Each row of a before or after table is a point. One or more steps were done to the points. Then noise was added and the rows were shuffled. The steps act on columns, c1 being the first. Write out the steps. A step turns or swaps two columns, mirrors them in a line or flattens them onto one, adds a multiple of one to another, or multiplies or shifts one. Angles are multiples of 10 degrees, from the lower column toward the higher: turns from -170 to 170, lines from 10 to 170 but not 90. Use the fewest steps. Two steps may share a column if one is a turn and the other turns, adds or multiplies; they go together, in the order done. Otherwise the lowest column goes first.
In the rows, 128 means zero.

Before (8 x 3):
[[157 157 110]
 [150 182 125]
 [137 106 177]
 [144 130 146]
 [167 133 117]
 [131 140 114]
 [ 71 170 131]
 [165 101 172]]
After:
[[123 112 146]
 [148 115 176]
 [ 97 191 131]
 [116 127 114]
 [ 94 104 110]
 [ 72 115 124]
 [149  87 171]
 [116  90 117]]
Steps: mirror c1 and c2 in the line at 130 degrees

Before:
[[139 165 107 111 116 134 133 134]
 [105 154  89 119 147 166 135  89]
 [ 97 100  86 165 164 106  86 150]
 [100 135 144 159 119  95 139 108]
 [126  97 130  93 138 199 122 150]
 [136 112  93 199 184  69 148 164]
 [140 103 156 172  91 180 109 130]
 [153 132 144 102 149 166 108  94]
 [135 177 137 165 131 151 133 146]
 [141 108  94 181 132 115 125 142]]
After, 10 rows:
[[138 149 163 169  93 181 109 134]
 [ 83 102  89 125 140 164 134 142]
 [144  89 134 183 130 115 126 123]
 [123 144 134  98 152 169 108 172]
 [141 117 160  92 140 203 122 112]
 [ 94 143 130 163 119  96 138 125]
 [146 155  83 166 129 149 135 120]
 [119  83 141 166 162 109  81  89]
 [153  92 130 206 183  65 146 104]
 [142 119  87 110 117 135 129 126]]
Steps: mirror c1 and c8 in the line at 20 degrees; turn c2 and c3 by -70 degrees

Before:
[[118 134 152 123  95 126 157 152 129 154 159  99]
 [ 92 150 117 143  96 161 131 153 128 154 106  96]
 [119 153 118 110 145 158  80 119 117 118 149 175]
 [152 138 134 133 148 159 117 106 118 173 143 106]
 [ 94  47 239 111 152 140 128 157 127 135 142 103]
 [ 95 142 112 148 112 158 160 129 128 123 152 139]
 [129 159 118  92 150  75 165  81 117 160 151  95]
 [120 140 123 134 109 161 150 137 118  50 141  98]]
After:
[[ 95 131 113 139 117 162 163 128 126 122  83 141]
 [ 92  38  26 129 152 133 129 162 127 134 178 104]
 [120 146 107 134 147 145  77 118 122 118  87 173]
 [123 127 118 137 109 156 153 142 119  50 107 100]
 [154 125 101 135 148 159 116 107 121 173 107 106]
 [122 145 106 111 151  68 164  83 111 160  83  94]
 [ 91 141 166 141  96 163 132 155 131 155 155  94]
 [117 122  66 123  94 125 157 152 128 154  96 104]]
Steps: shift c2 by -10; multiply c11 by 2; turn c3 and c11 by 140 degrees; flatten c4 and c6 onto the line at 70 degrees

Before:
[[106 106 128 159 154 161  84 113 146 130 161 106 160 130 145 143 120 134
  113 143]
 [122 143  80 126 154 157 125 128 118 121 142 143 119 142 139 152 126 118
  128 134]
 [100  99 126 131 132  88  89 101 146 143 164 105 118 147 117 148 132 114
   75 139]
 [121 107 117 134 128  78 249 130 137 102 166 148 133 151 137 152 123 122
  129 123]
 [ 99 112 127 136 126 125 175 114 130  78 138 129 133 149 101 144 143 117
  119 136]
 [124 115 110 123 162 158 107 127 163 116 156 135 145 122 129 110 135 119
  119 144]
 [104 103 127 126 134 150  89 131 123 101 147 147 117 114 144 101 132 150
  119 127]
 [ 91 104  94 123 114 141  82  84 136 136 143 116 118 113 142 135 143 119
  126 137]]
After, 8 rows:
[[122 109 117 123 128  78 208 130 166 101 137 148 133 151 136 153 136 129
  130 217]
 [121 143  79 117 153 157 120 128 141 122 117 142 119 143 139 153 136 134
  129 130]
 [105 102 127  89 134 150 104 130 147 101 122 147 117 113 145 101 111 114
  119  97]
 [ 91 105  93  67 116 142  91  83 142 137 134 116 118 113 143 135 122 145
  126  99]
 [ 99 111 126  93 127 125 152 115 139  79 129 130 133 148 102 144 123 146
  120 170]
 [123 117 110 117 164 158 103 128 155 115 162 135 144 120 129 110 128 140
  119 122]
 [ 99 100 126  88 132  89  96 101 164 143 146 106 117 146 117 148 134 139
   75 107]
 [105 106 128 126 154 160  87 113 161 130 146 109 160 130 148 142 130 118
  114 104]]
Steps: add 1.5 times c1 to c4; turn c7 and c20 by 50 degrees; swap c9 and c11; turn c17 and c18 by 140 degrees
